Each row is a point. Before rounding, the points of a table are all equally far from one centre. They may lie mostly on one side of it. Where is the centre, to within rounding?
(in the rows, 128 means zero)

Points (5 x 2):
194; 133
188; 93
194; 131
193; 104
113; 175
Centre: 136; 121

Points (14 x 9):
58; 82; 128; 128; 83; 135; 95; 148; 171
118; 120; 178; 126; 137; 186; 68; 174; 113
72; 187; 123; 110; 82; 132; 81; 202; 146
109; 99; 134; 102; 78; 160; 71; 213; 72
103; 172; 156; 140; 176; 117; 83; 199; 144
96; 154; 121; 45; 88; 123; 130; 181; 124
37; 147; 143; 69; 95; 144; 90; 149; 85
135; 121; 143; 86; 99; 136; 87; 230; 83
73; 133; 124; 132; 132; 163; 83; 238; 60
86; 161; 114; 124; 155; 186; 106; 184; 55
72; 125; 145; 34; 139; 137; 94; 147; 88
53; 106; 110; 62; 114; 142; 161; 159; 119
67; 137; 180; 101; 141; 129; 96; 233; 128
81; 86; 72; 55; 132; 139; 46; 151; 121
Centre: 88; 121; 113; 113; 132; 130; 95; 174; 115

Points (27 x 20):
145; 112; 125; 105; 98; 173; 149; 155; 138; 142; 49; 108; 103; 117; 152; 115; 109; 171; 87; 29
178; 138; 133; 141; 92; 85; 147; 123; 153; 196; 100; 162; 176; 109; 126; 199; 201; 166; 78; 85
163; 109; 192; 91; 111; 116; 70; 146; 122; 170; 154; 87; 145; 132; 135; 134; 107; 169; 132; 38
152; 152; 129; 155; 94; 129; 174; 181; 226; 181; 111; 148; 153; 110; 190; 121; 95; 66; 85; 38
98; 137; 98; 162; 84; 93; 198; 125; 176; 165; 80; 176; 120; 127; 160; 110; 167; 172; 153; 112
161; 133; 190; 111; 127; 115; 56; 152; 208; 156; 49; 164; 204; 94; 183; 183; 98; 172; 104; 109
185; 124; 128; 132; 143; 172; 143; 172; 179; 170; 61; 200; 122; 168; 131; 119; 213; 173; 83; 44
125; 101; 173; 192; 80; 100; 175; 168; 162; 139; 115; 126; 186; 143; 136; 128; 101; 178; 122; 97
210; 171; 181; 183; 96; 164; 124; 134; 143; 128; 87; 151; 133; 108; 153; 145; 132; 211; 177; 133
242; 186; 170; 101; 129; 114; 152; 172; 231; 139; 118; 121; 127; 162; 100; 158; 148; 85; 85; 90
110; 201; 137; 87; 125; 157; 163; 114; 157; 125; 149; 184; 159; 71; 92; 167; 103; 211; 26; 76
93; 205; 175; 80; 63; 152; 144; 157; 219; 119; 110; 128; 105; 134; 154; 230; 163; 141; 108; 105
159; 215; 107; 171; 76; 102; 157; 161; 175; 169; 43; 115; 161; 106; 81; 162; 123; 168; 118; 109
129; 139; 196; 146; 98; 118; 162; 178; 167; 213; 109; 105; 148; 182; 86; 99; 106; 89; 105; 113
141; 214; 142; 192; 91; 141; 152; 150; 218; 183; 90; 152; 116; 85; 122; 195; 150; 215; 184; 98
195; 154; 113; 101; 86; 115; 136; 144; 193; 146; 51; 147; 177; 56; 126; 128; 111; 115; 168; 104
222; 160; 190; 136; 187; 186; 102; 177; 198; 157; 37; 127; 115; 81; 110; 156; 159; 155; 105; 107
109; 179; 126; 84; 125; 202; 87; 162; 168; 135; 64; 101; 155; 153; 114; 153; 182; 189; 113; 55
170; 129; 112; 76; 145; 99; 136; 165; 189; 184; 48; 179; 132; 149; 175; 147; 79; 104; 163; 63
153; 182; 112; 145; 99; 123; 199; 145; 140; 210; 146; 187; 186; 112; 73; 131; 126; 151; 104; 39
169; 226; 101; 125; 114; 148; 124; 105; 152; 108; 43; 177; 148; 164; 111; 147; 156; 201; 111; 36
123; 199; 191; 80; 134; 113; 133; 179; 136; 81; 118; 183; 166; 126; 151; 168; 195; 154; 107; 141
152; 204; 110; 185; 155; 113; 109; 99; 123; 190; 79; 150; 174; 150; 161; 120; 104; 199; 140; 52
216; 173; 160; 108; 84; 131; 104; 155; 119; 202; 73; 197; 182; 111; 101; 153; 83; 172; 130; 112
133; 128; 138; 198; 102; 76; 124; 90; 174; 180; 76; 105; 172; 127; 105; 182; 91; 124; 104; 47
165; 171; 192; 191; 125; 150; 184; 200; 219; 174; 127; 128; 141; 113; 139; 78; 118; 129; 64; 31
153; 175; 140; 197; 110; 135; 74; 168; 144; 207; 110; 105; 80; 82; 61; 200; 97; 171; 104; 53
Centre: 133; 171; 156; 136; 133; 134; 106; 138; 190; 150; 120; 174; 114; 120; 118; 138; 121; 142; 108; 88
